Each row of a before or after table is a point. The points were changed in one or more steps. Then noise was added and the rows were shuffled. The steps act on columns, c1 being the first. Write out the steps. A step turns or swaps two columns, mirrors them in a line or flattens them onto one, adds a multiple of one to another, or multiplies or shifts one. Angles are multiples of 10 degrees, from the lower column toward the higher: turns from -170 to 170, lines from 10 to 170 but not 90. Use the fewest steps. Two steps may share a column if one is a turn and the other turns, adds or multiplies; they go together, in the order done. Otherwise the lowest column goes first.
(in the rows, 128 means zero)

Before, 12 rows:
| 104 |  84 | 200 |
| 117 | 146 |  75 |
| 134 | 128 | 123 |
| 189 | 168 | 103 |
| 143 | 107 | 161 |
| 163 | 160 |  78 |
|  72 |  89 | 158 |
| 136 | 113 | 205 |
|  57 | 150 | 161 |
| 166 | 179 | 169 |
| 154 | 122 |  52 |
| 124 | 163 | 188 |
After (12 x 3):
| 130 |  60 | 131 |
| 135 | 126 | 172 |
| 115 | 143 | 159 |
| 129 | 134 |  92 |
| 136 |  82 | 173 |
| 138 | 132 | 130 |
| 119 | 188 | 138 |
| 136 | 150 |  23 |
| 125 | 204 |  75 |
| 119 | 126 |  49 |
| 104 |  77 | 130 |
| 123 | 172 |  48 |
Steps: turn c1 and c2 by 60 degrees; multiply c1 by 0.4; shift c3 by -30

Before, 10 rows:
| 130 | 151 | 175 | 129 | 134 | 160 | 133 | 157 |
| 117 | 144 | 107 | 147 | 116 |  53 | 169 | 148 |
| 209 | 156 |  74 | 113 |  79 |  98 | 145 | 127 |
|  91 | 154 | 179 | 164 |  71 | 168 | 108 | 106 |
| 119 | 113 |  59 | 107 | 100 |  75 | 128 | 169 |
|  79 | 123 | 179 | 131 | 133 | 163 | 120 |  62 |
| 160 |  92 | 205 | 129 |  86 | 132 | 121 | 118 |
|  98 | 105 | 147 | 193 | 111 | 195 | 142 |  92 |
|  83 | 131 | 180 | 179 | 131 | 185 | 126 |  95 |
|  64 | 120 | 182 | 136 |  95 | 188 | 175 |  98 |
After, 10 rows:
|  87 | 147 | 156 | 141 | 121 |   8 | 138 | 136 |
| 100 | 113 |  88 | 174 | 133 | 236 | 109 | 129 |
|  54 | 131 |  74 | 134 | 125 | 222 |  97 |  96 |
| 125 | 146 | 128 | 128 | 121 | 178 | 133 |  72 |
| 126 | 169 |  84 | 153 | 112 | 192 |  86 |  94 |
| 154 | 170 | 153 | 117 | 113 |  80 | 206 | 176 |
| 150 | 109 |  82 | 128 | 135 | 134 | 152 |  66 |
| 124 | 123 | 198 | 114 | 129 |  44 | 121 | 167 |
| 110 | 122 |  45 | 130 | 130 | 183 |  81 | 116 |
| 108 | 131 |  75 | 164 | 128 | 219 |  87 |  99 |
Steps: turn c1 and c7 by 60 degrees; flatten c2 and c5 onto the line at 160 degrees; turn c3 and c8 by -120 degrees; multiply c4 by 0.7; multiply c6 by 1.6

Before, 12 rows:
| 133 | 137 | 136 | 156 | 178 | 115 | 113 | 159 | 148 |  85 | 121 |
|  66 | 114 | 101 | 144 | 184 | 145 |  64 | 105 | 143 |  95 | 131 |
|  90 | 120 | 167 | 134 | 235 | 124 | 224 |  62 | 152 | 131 | 129 |
|  95 | 143 | 146 | 163 | 149 | 157 | 120 | 101 | 171 |  78 | 110 |
|  65 | 132 | 101 | 130 | 151 | 129 | 160 | 118 | 118 | 103 |  77 |
| 181 | 118 | 105 | 121 | 153 | 143 | 132 |  77 | 123 | 101 | 137 |
| 110 |  66 | 133 |  94 | 121 | 151 | 114 | 110 | 138 | 146 | 112 |
| 155 | 193 | 148 | 131 | 134 | 123 |  99 |  62 |  97 |  90 | 175 |
| 184 |  64 | 128 | 107 | 143 | 106 | 137 |  42 | 105 | 172 |  71 |
| 108 |  80 | 133 |  96 | 122 | 108 | 138 |  44 | 187 |  92 | 133 |
| 174 | 130 |  86 | 146 | 126 | 106 | 113 |  90 | 198 | 139 | 114 |
| 103 | 102 | 106 | 173 | 107 | 130 | 135 | 132 |  88 |  89 | 144 |
After:
|  87 | 195 | 171 | 140 | 153 | 133 | 167 | 132 | 141 | 136 | 140 |
|  28 | 159 | 171 | 141 | 103 | 130 | 127 | 104 |  62 | 128 |  79 |
|  27 | 124 | 162 | 120 |  73 | 123 | 133 | 118 | 161 | 126 | 134 |
| 212 | 136 | 164 | 146 | 123 | 106 | 131 |  76 | 133 | 127 | 103 |
| 171 |  46 | 145 |  26 | 166 |  78 | 162 |  61 | 103 | 168 |  98 |
|  75 | 135 | 154 |  84 | 102 | 139 |  86 | 103 | 111 | 174 | 116 |
| 220 | 197 |  94 | 238 |  72 |  44 | 149 |  42 | 142 | 101 | 145 |
| 200 | 140 | 145 | 113 | 118 |  80 |  61 |  91 | 102 |  90 | 137 |
|  69 | 142 | 100 | 136 |  78 |  78 |  84 |  62 | 220 | 154 |  35 |
|  97 | 182 | 111 | 245 | 118 | 138 | 119 | 109 | 112 | 120 | 143 |
|  96 | 165 | 152 | 221 | 136 |  49 |  66 |  44 | 126 | 156 | 132 |
| 136 | 139 | 157 |  95 |  95 | 138 | 111 | 159 | 110 | 159 |  87 |
Steps: multiply c1 by 1.6; multiply c2 by 2; turn c2 and c4 by -130 degrees; turn c3 and c10 by 130 degrees; turn c5 and c11 by -120 degrees; add 0.7 times c8 to c6; turn c7 and c9 by 100 degrees

Before, 12 rows:
| 108 | 164 | 175 |  81 | 117 | 167 | 144 | 110 |  96 |  73 | 151 | 129 |  87 | 187 | 127 |  84 |  88 | 123 |
| 108 | 124 | 159 | 104 | 162 |  78 | 132 | 105 |  74 | 162 | 114 | 153 | 164 | 186 | 168 | 146 | 125 |  81 |
|  98 | 143 | 214 |  65 | 124 | 198 | 140 |  78 |  88 |  97 | 104 | 199 | 106 | 157 |  98 | 136 |  80 | 146 |
| 145 | 177 | 155 | 162 | 104 |  88 |  67 | 161 | 148 | 132 |  35 | 118 |  69 | 129 | 136 | 183 | 104 |  88 |
| 108 | 130 | 134 | 140 | 134 | 149 | 116 | 105 |  80 |  97 | 102 | 145 | 200 | 193 | 192 | 154 | 142 |  96 |
| 199 | 205 | 131 | 191 | 114 | 118 | 101 | 145 | 165 | 207 |  67 |  86 | 113 | 110 | 145 | 144 |  82 |  79 |
| 195 | 123 | 105 | 149 | 156 |  74 |  55 | 125 | 140 | 130 | 101 | 132 | 175 | 128 | 193 | 119 | 160 | 107 |
| 177 | 128 |  83 | 182 | 140 |  96 | 113 | 179 | 172 | 175 |  60 |  77 | 123 | 125 | 118 | 153 | 101 | 109 |
|  78 | 139 | 145 |  90 | 127 | 154 | 133 |  29 |  54 | 113 | 105 | 145 | 101 | 177 | 146 | 124 | 111 | 143 |
| 193 | 185 | 147 | 164 |  99 | 112 | 169 |  91 | 146 |  70 | 144 | 136 |  87 | 154 |  92 | 131 |  46 | 162 |
| 164 | 196 | 136 | 179 |  33 |  83 | 185 | 156 | 140 | 108 | 138 | 122 | 143 | 115 |  99 |  69 | 142 | 187 |
| 149 | 237 | 132 | 170 | 123 |  79 | 219 | 142 | 119 |  84 |  82 | 108 | 168 | 113 |  90 |  44 | 138 | 160 |
After (12 x 18):
| 107 | 120 | 156 | 106 | 160 |  80 | 171 | 117 |  74 | 142 | 171 | 154 |  94 | 190 | 169 | 145 | 131 | 114 |
| 202 |  56 | 131 | 189 | 116 | 115 | 166 |  40 | 168 | 133 | 179 |  90 | 168 | 113 | 147 | 160 |  93 |  87 |
|  76 | 129 | 146 |  91 | 131 | 152 | 115 | 190 |  53 |  99 | 208 | 146 | 153 | 177 | 148 | 127 | 111 | 136 |
| 176 | 130 |  86 | 182 | 141 |  96 | 142 |  32 | 169 | 107 | 143 |  82 | 137 | 123 | 122 | 161 | 110 | 106 |
| 108 | 108 | 176 |  84 | 115 | 168 | 138 | 184 |  94 | 107 | 106 | 129 | 183 | 186 | 125 | 102 |  77 | 141 |
|  95 | 119 | 212 |  68 | 125 | 198 | 112 | 168 |  89 |  92 | 161 | 198 | 154 | 157 |  98 | 150 |  82 | 150 |
| 163 |  60 | 136 | 176 |  30 |  77 |  93 | 127 | 141 | 125 |  95 | 124 | 137 | 116 | 103 |  70 | 120 | 203 |
| 194 | 117 | 100 | 150 | 157 |  77 | 119 | 113 | 144 | 108 | 139 | 132 |  81 | 128 | 193 | 107 | 155 |  56 |
| 145 | 100 | 155 | 160 | 106 |  86 | 144 |  59 | 148 |  61 | 140 | 117 | 201 | 130 | 138 | 188 | 124 |  59 |
| 148 |   9 | 129 | 166 | 126 |  78 | 131 | 120 | 116 |  66 | 116 | 109 | 129 | 113 |  89 |  48 | 109 | 224 |
| 110 | 103 | 134 | 142 | 135 | 148 | 152 | 150 |  81 |  89 | 138 | 145 |  61 | 193 | 191 | 147 | 149 | 108 |
| 189 |  90 | 147 | 166 | 100 | 111 | 106 | 195 | 146 | 107 | 125 | 136 | 187 | 152 |  92 | 159 |  54 | 175 |
Steps: turn c2 and c13 by 160 degrees; turn c7 and c18 by 70 degrees; turn c10 and c11 by -50 degrees; turn c8 and c11 by -130 degrees; turn c16 and c17 by 20 degrees
